Each row is a point. Each table stands for the endless flat space through its points: a line for two points, a plane for three, and so on. Write the one point that lies in both, or say that there is none.
In the rows, zero is written as 128.

First (2 x 4)
[[163 141 155 124]
 [161 147 163 119]]
Second (2 x 4)
[[158 135 145 131]
 [186 135 153 123]]
They share: [165 135 147 129]

First (2 x 6)
[[104 152 135 121 100 157]
 [ 94 146 131 129  94 153]]
Second (2 x 6)
[[117 167 127 145 117 145]
 [126 176 124 155 127 140]]
They share: [ 99 149 133 125  97 155]

First (2 x 8)
[[165  86 107  80  90 133  96 128]
 [160 111 117 120 140 138 101 158]]
Second (2 x 8)
[[151  98 123  82 130 145 100 138]
 [157  97 117  89 120 140  99 139]]
They share: [163  96 111  96 110 135  98 140]

First (2 x 9)
[[138 161 121 129 124 167 131 122  89]
 [130 125 157 165 108 147 147  90 113]]
Second (2 x 9)
[[126 132 141 152 118 158 152  99 108]
 [150 140 169 168  94 134 116  95 104]]
They share: [132 134 148 156 112 152 143  98 107]

First (2 x 11)
[[136 147 118 170  93 121 155 115 152 162 112]
 [136 154 115 178  85 114 158 124 142 163 116]]
Second (2 x 11)
[[151 153 127 161  90 104 161 121 157 169 104]
 [161 156 128 162  82  95 164 127 155 171 106]]
They share: no point

First (2 x 14)
[[140 154  99 171 172 138 159 136 112 138 152  98 150  95]
 [155 136 129 150 151 156 156 133 121 123 143 101 147 110]]
Second (3 x 14)
[[126 151  98 137 190 152 156 161 109 113 135  86 160 126]
 [159 140 117 184 147 134 156 121 113 151 165 113 139  86]
 [142 134 107 160 170 135 149 152  98 138 161 108 146 117]]
They share: [145 148 109 164 165 144 158 135 115 133 149  99 149 100]

First (3 x 18)
[[160  71 118 159 146 123 161 171 108 196 135 103 136  99 158 142 159 115]
 [162 119 178 120 114 117 125 148 117 141 124 107  90  94 140 103 159 147]
 [144 121 177 128 122 101 120 159  99 146 139  92  98  83 134 111 173 153]]
Second (3 x 18)
[[150  86 163 111 129 132 154 142  92 119 147 139  91 108 169 146 151 145]
 [160  70 153 119 127 116 136 152  82 133 151 131  83 104 171 128 163 153]
 [158  87 159 120 126 123 142 149  97 136 141 126  92 103 162 129 157 145]]
They share: [164 105 161 130 122 121 136 153 117 156 125 108 102  97 146 113 157 137]

First (2 x 20)
[[ 86 123 190 109 132 131 134 118 149 135 159 166 135 164 110 168 119 134
   97 148]
 [106 147 154 101 164  99 154 138 165 175 167 150 159 160 114 152 131 154
  109 164]]
Second (2 x 20)
[[114 156 159 107 160 122 155 126 166 179 155 163 153 168 118 151 129 152
  102 147]
 [ 94 138 153  87 142 102 149 124 166 165 163 157 153 164 116 155 111 138
  120 161]]
They share: no point

First (2 x 24)
[[107 133 112 131 123 128  91 131 142 106 145 101 144 115 110 100 118 164
  150 101 144  87 111 148]
 [113 125 132 115 111 138  73 123 126 108 143  97 148  99  94  92 122 170
  162 101 142  71 111 132]]
Second (2 x 24)
[[104 141 111 129 136 129 111 130 145 111 155 100 135 111 111 108 110 153
  138  98 142 107 117 153]
 [102 135 105 133 124 111  91 136 147 103 151 102 149 127 117  92 118 157
  146 110 156  91 103 163]]
They share: no point

First (3 x 24)
[[165 119 148 104  90 171 155 100 101  79 109 108 122 156 115  65 100 153
  119 185 136 155 143 145]
 [139 137 174 129 114 137 129 102 119 120 141 166 125 155  83  92 134 142
  126 137 175 166 117 105]
 [119 146 131 145 147 169 172 131 128 116 122 188 158 151  81 116 144 161
  133 113 184 147 118 134]]
Second (3 x 24)
[[148 139 145 127 115 156 156 105 116 115 117 165 152 163  93  84 135 133
  113 136 161 147 128 118]
 [134 129 157 125 119 162 148 117 116  95 131 143 118 145  93  98 117 171
  139 154 169 165 124 138]
 [133 137 159 123 117 167 155 116 116 104 123 149 128 154  98  93 123 162
  131 150 167 156 127 129]]
They share: [141 134 151 126 117 159 152 111 116 105 124 154 135 154  93  91 126 152
 126 145 165 156 126 128]

First (2 x 24)
[[166 121 157 128 115 180 102 103 119 190  90  92 116 123 165 170 172 121
  121  97 105 137 142  82]
 [130  97 169 164 139 126 126  97 125 136 138 104 134  87 123 134 148  67
   91  91 147 101 130 124]]
Second (3 x 24)
[[118 110 176 159  81 135  80 103  97 159 128 104 140 129 135 163 161 103
  145  56 136 147 111  95]
 [151 107 154 142 141 144 136 123 136 155 113  92 122 102 157 139 148  74
  101  98 130  97 129 124]
 [129 106 154 162 106 125  96 137 116 150 141  99 138 126 157 131 151  68
  134  68 139 128 102 119]]
They share: no point

First (2 x 24)
[[ 80 124 155 123  62 153 142 101 113 149 163  85 116 159 176 131 124  97
  144 162 118 141 177 116]
 [116 160 149 159 122 147 142 161  77 155 145 121  80 123 122 161 112 157
   96 114 112 189 147  80]]
Second (2 x 24)
[[ 99 138 160 146  85 165 127 142 102 151 167 110  87 134 150 149 125 119
  108 136 114 159 154  99]
 [ 83 158 124 118  97 133 163 106 102 179 131  82 123 130 138 141  97 147
  124 164  94 175 170  71]]
They share: no point

First (2 x 24)
[[128 160 155  85 146 182 146 128 157 144 154  92 131 139  97 138 144 116
  115 111 157  99 145 138]
 [135 154 152  90 141 173 154 132 158 151 155  97 138 146 101 129 149 108
  116 102 152 102 154 135]]
Second (3 x 24)
[[146 142 112  48 153 204 182 148 137 167 185 119 151 185  93 141 150 131
  126 107 122 134 118 123]
 [129 144 154 106 133 155 155 132 168 146 150  97 141 142 111 100 175  87
  121 105 167  92 170 127]
 [139 142 127  70 146 186 173 142 149 157 173 111 147 169  99 124 161 115
  125 108 140 117 137 123]]
They share: no point

First (2 x 24)
[[ 93 123 120 102 109 146  97 141 119 131 112 113 122 106 125  89 141  93
  155 130 120 135 108 122]
 [111 108 114 108 121 134  97 123  89 101  91 128 107  85 101 113 126  96
  146 139  99 123 135 140]]
Second (3 x 24)
[[ 74 138 129  87 110 125 112 121  86 101  98 132 107 115  93 132 120  96
  125 141 119 134 154 150]
 [130 100 117 113 122 139  96 129 106 107  94 122 129  75 127  84 138  80
  157 115 105 120 112 106]
 [ 98 112  85  93 114 175  64 121 138  71 134 150 149  99 107 108 142 112
  157 143  69 124 124 130]]
They share: no point

First (4 x 24)
[[128 135  92 131 117 122 144 115 105 155 187 152 139 101 163 125  96 156
  132 132  81 140 107 126]
 [120 149 103 132 152 118 139  95 134 160 195 180 129 105 156 112 106 176
  131 142 118 115 129 155]
 [125 149 115 149 126 110 157  97 116 149 168 169 118 109 157 112  98 143
  114 144 109 116 117 141]
 [143 128  84 143  59 133 156 135  54 129 159 114 140  87 176 133  79 104
  120 119  29 170  64  78]]
Second (4 x 24)
[[139 175 127 149  93 153 173  95 117 113 136 141 109  86 155 115 102 109
   88 147  91 134  59 106]
 [114 186 100 155  87 113 160 108 118 141 130 169  96  91 189 116 115 124
   90 129  94 129 101 100]
 [135 144 103 154 130 129 161  66  85 117 173 175 126  87 161  87  86  99
  116 117  98 105 100 143]
 [144 150 143 170 127 122 139 112  90 124 170 153 105 106 140 106  77 144
  113 184 105 122  99 140]]
They share: [131 161 114 158 113 124 156  93  99 126 156 165 110  93 164 103  94 119
 105 140  98 119  97 126]

First (5 x 24)
[[108 128 121 158 148 135 143 168 146 102 137 156 133 138 107  76 155 136
  102 153 107  88 157 170]
 [121 130 134 125 142 163 134 135 141 144 154  92 103 124 152  94 136 109
  115 139  73 111 165 158]
 [ 81 144 153 116 138 113 147 135 136 103 145 154  86 153 110 124 184 119
  115 160  93  99 165 213]
 [ 92 134 135 151 122 115 173 163 158 115 165 127 122 157 131  88 155 151
  132 158 133  94 129 130]
 [ 84 138 153 145 114 103 171 155 160 101 159 147 108 163 127 108 163 139
  140 148 125 110 129 148]]
Second (5 x 24)
[[ 92 120 138 172 140 151 119 163 153  61 155 168 126 110 151 102 172 114
  130 128 122 149 176 153]
 [ 65 114 158 164 122 150 116 151 172  35 129 182 121  95 143  65 220 116
   98 128  76 125 196 152]
 [ 77 102 156 121 172 130 122 208 186  50 120 210 121 128 131  97 160 139
  116  77 127 179 147 230]
 [ 81 126 152 161 124 132 139 138 157  64 119 188 113 120 139  91 193 133
  116 133  72 110 184 153]
 [102 140 158 136 106 115 154 119 156 101 142 152  98 150 109  86 169 110
  110 122  63  86 137 162]]
They share: no point

First (2 x 24)
[[148  86 138 112 176 142 167 129 102 143  88  83 136 167 164 142 123 118
  110 127 169 117 110 131]
 [148 104 138 127 158 169 161 147 117 128  94 101 106 146 158 118 108 121
  131 145 151 123 131 149]]
Second (2 x 24)
[[142  89 128 131 160 158 165 131 119 128  92 104 113 161 165 135 114 124
  123 129 155 128 115 150]
 [136  80 118 140 156 156 167 121 126 123  92 113 110 169 170 144 115 128
  122 119 153 135 106 157]]
They share: [148  98 138 122 164 160 163 141 112 133  92  95 116 153 160 126 113 120
 124 139 157 121 124 143]

First (3 x 24)
[[152 163 118  65 168 129  83 116 126 144 121 105 162 145 134 157 139 169
  151  94 141 125  59  89]
 [136 141 133 100 155 128  80 121  99 149 137 122 117 144 126 146 160 138
  144  95 121 131  97 112]
 [152 165 115  58 167 132  88 121 133 147 121 102 171 146 142 156 134 176
  148  99 143 117  53  86]]
Second (3 x 24)
[[148 118 155 102 162 113  88 121  73 142 125 120 100 158 137 161 164 165
  142 105  96 105 113  90]
 [134 108 145 106 170 123 106 127  73 138 121 114 126 158 151 159 128 167
  112  87  86 129  83  86]
 [115 157 116  96 126 152  85 148 133 178 167 129 121 134 140 116 170 114
  139 120 141 111 104 144]]
They share: [128 135 133 100 146 135  91 136 103 159 145 123 117 146 142 138 158 140
 133 108 116 114 101 116]

First (2 x 24)
[[145  99 155  97 119 109 134 106  91 100 101 115 159 105 127 128 151 130
  119 143 130  99 162 144]
 [135  95 164  87 124 105 132 101  87 103  96 122 161 114 128 126 157 130
  125 139 139  91 170 151]]
Second (3 x 24)
[[151  91 132 102 102 114 128 118  98 103 116 105 167 103 138 114 142 129
  117 150 104 109 161 136]
 [145  85 121  86  88 103 121 123  93 110 142  94 184 109 156  92 135 121
  128 148  87 103 177 142]
 [131  79 150 134 114 164 114 136 120  77 104 131 129  91 110 150 184 177
  115 162 110 145 169 124]]
They share: no point
